Every row gives one point. To make a cloud, some directions were put in groups of two or more. Within a group, all points are equally far from the middle, so they leave a hole (a ring in 2 directions, a hollow ball in 3). The other directions are filled evenly. Then the cloud was stretched, turned, moved and blurred a little. Count the holes, and give their numbers of directions, smallest first.
(in the rows, 128 means zero)

Cloud, 13 rows:
[[102  60]
 [114 162]
 [116 174]
 [ 81  95]
 [ 63 137]
 [144  93]
 [129 165]
 [166 119]
 [142 132]
 [117 149]
 [117  57]
 [110  83]
 [115 138]]
Holes: 0

Cloud:
[[171 136]
 [123  75]
 [105 164]
 [114  77]
 [ 96  86]
 [132  74]
 [ 88 151]
 [166 141]
 [105 166]
 [173 115]
 [166 147]
 [ 81 116]
 [146  80]
 [153 162]]
Holes: 1 (2)

Cloud, 21 rows:
[[121 108 195]
 [ 79 186 133]
 [ 96 147 190]
 [121  74 163]
 [ 79 127 124]
 [132  78 171]
 [ 93 100 129]
 [135 127 105]
 [103 148  99]
 [143 180 148]
 [103 175 102]
 [ 78 182 154]
 [138  78 156]
 [134 170 106]
 [111 178 102]
 [113 144 194]
 [ 90  92 146]
 [143 182 134]
 [109 100 192]
 [156 132 125]
 [137 126 107]]
Holes: 1 (3)

Cloud:
[[133 106 102]
 [132 116 101]
 [172  85 122]
 [ 78 147 104]
 [134 123  84]
 [ 89 188 102]
 [124 176  94]
 [ 51  77 129]
 [110  48 148]
 [150 175 105]
 [135 142 128]
 [137 172 123]
 [141 133 102]
 [149 155 105]
 [161  89 129]
 [ 70 112  90]
 [ 61 144 120]
 [ 93 162 133]
 [ 87  63 118]
 [165 100 106]]
Holes: 0

Cloud (28 x 4):
[[ 97  88 167 123]
 [ 91 134 177 111]
 [141 164 170  97]
 [ 87  94  99 155]
 [157 155  89 146]
 [ 76  87 148 134]
 [144  96 129 167]
 [151 208 167 133]
 [102 209 146 143]
 [142  80 140 144]
 [128 184 163 179]
 [107 127 125 188]
 [114 100 121  94]
 [122 190 116 184]
 [158 142 182 133]
 [153 112 105 112]
 [103 165 125 100]
 [177 145 158 115]
 [144 171 112 104]
 [113 106  90 118]
 [177 119 127 137]
 [138 147 188 117]
 [ 63 139 129 132]
 [119 198 167 117]
 [107 207 153 131]
 [136 138 181 103]
 [137 210 171 146]
 [126 184 107 115]]
Holes: 1 (4)

Cloud, 27 rows:
[[128 173 125  78]
 [121  89  79 159]
 [134 124  76  79]
 [109 119 182 125]
 [153 131  78 162]
 [126  84 175 153]
 [126  94 127  66]
 [181 136 121 139]
 [ 93 154  82 148]
 [133 104 112  61]
 [165 155 177 150]
 [151  83 162  86]
 [123  61 118 132]
 [157 174 160 157]
 [ 92 111 136 165]
 [143  84 182 114]
 [160 163 175 154]
 [150 169 111  88]
 [ 97  90 129 155]
 [157  66 153 150]
 [115  73 108 156]
 [175 141 133 165]
 [129 169 161  87]
 [ 93 121  78 139]
 [105 105  69 117]
 [102 168 122  88]
 [157 155 183 158]]
Holes: 1 (4)

Cloud, 30 rows:
[[107  81 106  90]
 [109 182 144 110]
 [114 139  77  71]
 [118 185 132 145]
 [117 185 133 143]
 [154 141 143 176]
 [ 94  90 122  82]
 [132 121  86  59]
 [133  83  88 118]
 [167 150 144  93]
 [132 162  84  90]
 [137 167  89  93]
 [ 77  99 121 163]
 [139 172  96  96]
 [ 61 130  98  80]
 [142 130 158 158]
 [126 177 129 166]
 [138 105  80 156]
 [127 182 139  99]
 [ 64 160 137 120]
 [ 59 118 106 154]
 [ 88 104 107  60]
 [140 104  81 154]
 [ 93 104 144  85]
 [ 52 140 116 102]
 [171 130 106  80]
 [ 96  79 107 139]
 [ 55 150 127 115]
 [118 119 162 111]
 [170 105  97 112]]
Holes: 2 (2, 2)
